Each row is a point. Any point is a mix of the corners, with weights that add up to 1. It lies inside the corners' shape when no weight is negative. Is each point inside? If not, which corners have a negative weight?
(in the rows, 128 means zero)

Corners:
(1): [129 140  95]
(2): [109 112 165]
(3): [126  81 165]
(4): [184 148 164]
Points:
[110 109 146] => outside (4)
[130 143 117] => outside (3)
[133  83 190] => outside (1)
[138 129 116] => outside (2)
[147 108 162] => inside

Corners:
(1): [217 108 153 143 141  87]
(2): [116 121 129 160 108 103]
(3): [205 125  97 164  84 131]
(4): [107 172 194  96 123  74]
(5): [ 82 146  74 108 142 122]
(6): [120 126  92 158 147 154]
(7): [135 116 112 103 115 131]
Points:
[159 122 142 144 106 115] => outside (5)
[137 121 131 139 134 110] => outside (3)
[173 130 139 129 130 106] => outside (2)
[138 134 152 135 119 108] => outside (5)

Corners:
(1): [ 62 117 179 151 160  71  82 145 129]
(2): [152 168  95 145 123 175 134 101 129]
(3): [151 126 171 137 135 119 175 117 103]
(4): [137 140 153  98 151 121 120 120 153]
(5): [149 108 108 147 151 124 117 148 149]
(6): [150 104  54 116 149 178 133  84 100]
(7): [197 158  81  95 129 203 142 122  55]
(8): [ 98 122 173 110  76 119 172 132 101]
(9): [134 146  57 120 166 132 152 124 114]
(10): [ 95 116 125 140 180 156 161 136 139]
Points:
[136 139 131 112 130 146 154 115 100] => outside (5)
[122 136 147 121 137 127 150 117 125] => outside (5, 7)
[120 139 180 139 119 129 144 147 104] => outside (4, 6, 9)
[161 153 145 112 125 165 200 123 100] => outside (1, 5, 6)
[140 131 105 123 144 149 131 115 114] => inside
[142 115  82 122 147 162 134 101 110] => inside

Corners:
(1): [ 70 151 112 144  99 145 154 143 156 132  89  83]
(2): [133 133 104 196 135 113  67 129 151 148 124 120]
(3): [143 154  68 116 111 127 127 107  95 197 134 132]
(4): [ 91 137 150 154 124 160 157 184  64 121 122 148]
(5): [135  82 136 201 125 156  82  99 144 201  90 173]
(6): [167 117 105 134 128 172  88 162 125 146 103  73]
(7): [111 112 103 146 132 142  38 108 164 157  44 149]
(8): [130 162 120 159 103 154 106  85  97 146 166 113]
(9): [153 126 115 111 178 163 159 117 135 108 156  91]
(10): [114 133 165  90 101  88 165 114 137 142 114 145]
(11): [119 155 143 118 106 175 136 175 158 136 107 157]
(12): [100 117 130 102 119 138 129 121 131 159 160 127]
(13): [161  92  82  69  81 126 129 149 113 113 141 142]
Points:
[ 94 142 102 197 140 148 103 109 130 158 110  77] => outside (10, 11, 13)
[151 126  86  75  73 120 132 142 118 134 160 118] => outside (4, 5, 7, 9)
[105 125 143 155 146 155 123 131 150 147 103 124] => outside (3, 8, 13)
[139 117 108 108 117 140 131 134 126 127 130 124] => inside
[134 133 114 126 114 139 131 139 122 144 131 124] => outside (7)
[137 113  99 141 124 160  94 124 162 138 124 108] => outside (3, 4, 10)

Corners:
(1): [ 95 181 183 134 121  78  96  97 120 141 180 142 115  70  75 191  83 128]
(2): [135  47 124 160 131  83  99 185 132  86 171 118 146 142 143 152 187 108]
(3): [139 135 109 155 107 127 117 112 143 141  73 172 158 164 138 121 105 173]
(4): [131  75 166 183 119 122 152 151 168  57 134 106 110 171  65 142 103 164]
(5): [ 86 154 112 186 183  48 186 173 141 145 132 127 113 156 151 167 153 166]
(6): [136 139  94 145 174 122 165 138 168 131 137 161 114 141 110  93 121 121]
(7): [122  98 136 174 128 129 142 126 118 164 155 144 159 145 139 130 125  88]
(8): [181 117 145 161 114  72 182 150 106  87 167 190 122  96 165  99 205 108]
(9): [139 131 126  77 168 151 148 112  90 107  98 117 105 177 107 123  82 128]
(10): [165  98 132 119  92  72 102 101 111  90 148 108 115  87  68 107 101  80]
(11): [139 139 105 169 111 140 172 140 129 111 154 170 179 120 151 113 123 148]
(12): [134 171 173 151 174 102 163 127 156 112 108 101 142 159  94 157 128 171]
(13): [163 147 139 185 111  68 157 182 145 174 161 165 159  91 171  99 143 148]
(14): [110 109 175 121 137  65 167  93 130  94 144 177 145 120 137 132 101 162]
(15): [147  75 105  98 150 120 130  98 146 160  92 107 117 136  82 141  91 144]
(16): [149  78 143 135 113 137 164 158 115  90  81 161 166 114 137 106 118 119]
(17): [ 79 182 189 112  98 118 139 103 151 131 153 105 112  86 142 173  90  99]
(18): [ 98 122 154 109 165 158 143  72 101  78  99 136 116 118  84  96  93 162]
(19): [ 55 145 131 123 158  57 145 113 142 159 154 138 111 167  68 165 136 176]
Points:
[138 115 150 153 128  61 117 138 132 136 145 123 126 144 102 168 128 147] => outside (6, 11, 16, 17, 18)
[128 120 150 126 137 103 134 116 127 120 132 135 123 127 101 133 113 128] => outside (5, 11)
[124 115 148 146 136 118 167 137 132 101 129 160 148 145 137 117 134 150] => outside (1, 5, 10, 15)
[120 125 142 141 137 108 144 122 136 115 128 132 129 138 111 140 115 137] => outside (13)
[138 102 137 123 141 116 131 108 121 107 111 145 129 149  93 122 113 139] => outside (5, 11, 13, 17)
[126 129 135 138 137 109 140 126 132 121 130 125 123 131 104 132 119 131] => outside (14)
[131 126 134 142 133 117 141 131 129 117 132 131 128 131 109 129 118 131] => outside (14)
[145 106 122 148 142 114 169 159 139 116 135 122 129 144 119 118 140 118] => outside (1, 3, 14, 18)
